Every row gives one point. Before rounding, the points of a table are all equally far from one centre. They may lie mostly on one side of it. Where is the centre, to within rounding?
In the rows, zero is written as 128.

Points (8 x 3)
[[ 88  78 158]
 [ 78 111 168]
 [102  68 163]
 [ 96 100 189]
 [119  84 193]
 [ 92  78 166]
 [102  66 154]
 [ 85  81 137]]
Centre: [132 116 145]

Points (14 x 8)
[[ 85 128 126 174 109 134 162 192]
 [ 41 147  62 146 135 183  89 155]
 [ 33 120 116 185  77 155 104 115]
 [ 56 117  91 133 195 182 142 126]
 [ 75 111 146 159 142 172 153 196]
 [114  58 141 165 166 157 119 171]
 [ 58 106 147  92 167 202 148 136]
 [ 82 154 100 173 174 193 128 140]
 [ 76  82 120 156 135 170 182 143]
 [ 98 132  72 143  61 163 130 167]
 [ 62  81  87 132 122 205 123 170]
 [ 97 112  81 133 205 170  66 143]
 [ 69 138 165 141 141 159 172 179]
 [ 79  99  96  91 117 180 171 170]]
Centre: [ 90 120 124 121 128 135 103 130]

Points (15 x 11)
[[192 167 174 179 127 139 149 155 122  72  76]
 [151 201 138 137 144 137 158 160 110  57  59]
 [144 184 172 146 102 140 115 141 137  55  58]
 [144 166 157 164 117 162 146 134 162  56  56]
 [191 137 113 138 141 158 136 197 137  58  54]
 [139 180 172 133 120 102 152 153  73  80  90]
 [195 165 157 116 122  85 119 162 134  51  70]
 [171 171 178 116 158 122 142 154 110 128  47]
 [137 129 164 118 102 116 123 222 130  91  54]
 [149 148 171 125 105 138 135 149 131  61  29]
 [141 201 102 133 139 151 168 195 112  74  91]
 [159 148 152 167 133 113 135 149 127  32  58]
 [189 187 152 121 150 120 118 203 122  74  77]
 [184 188 143 125 137 103 111 172 134  70  39]
 [136 166 116 186 138 115 157 179  96  61  65]]
Centre: [148 144 122 135 121 122 133 154 138 109  95]

Points (17 x 14)
[[115  74 112 128  61 154 181 117 135 144  39 131 168 127]
 [ 76  54 170 107  70 155 144  97 121  99  85 183 155 110]
 [101  15 162 141  78 179 123 134 115 116  78 132 146 143]
 [108  58 131  99  49 167 153  82 121 152  69 116 119 106]
 [112  13 141 105  54 168 170 119 107 118  88 130 161 127]
 [154  51 181 126  83 160 157 123 103 117  47 114 158 123]
 [115  55 159 113  82 131 182 123 120 104  43 155 175  94]
 [ 96  40 103 136  42 168 143 125 113 106  59 131 143 103]
 [134  56 146  94  55 174 192 148  88  95  80 150 120 137]
 [137  27 132 109  65 171 144 124 102 135  67 141 148 125]
 [137  56 168 110  46 136 137  96 125 134  72 151 137  97]
 [102  85 154  74  67 148 172 132  64 125  69 136 141 128]
 [100  54 186 113  38 175 177 127 105  92  81 136 144 137]
 [140  61 130  99  52 188 162 120  90 123  66 123 123 104]
 [123  57 130 131  33 163 183 104 125 142  70 147 136 136]
 [114  55 182 120  36 158 146 109 110 141  78 104 114 118]
 [114  95 161  99  87 168 206 131 120 152  53 125 140  95]]
Centre: [109  86 136 127 102 140 158 126 131 101 108 119 128 124]
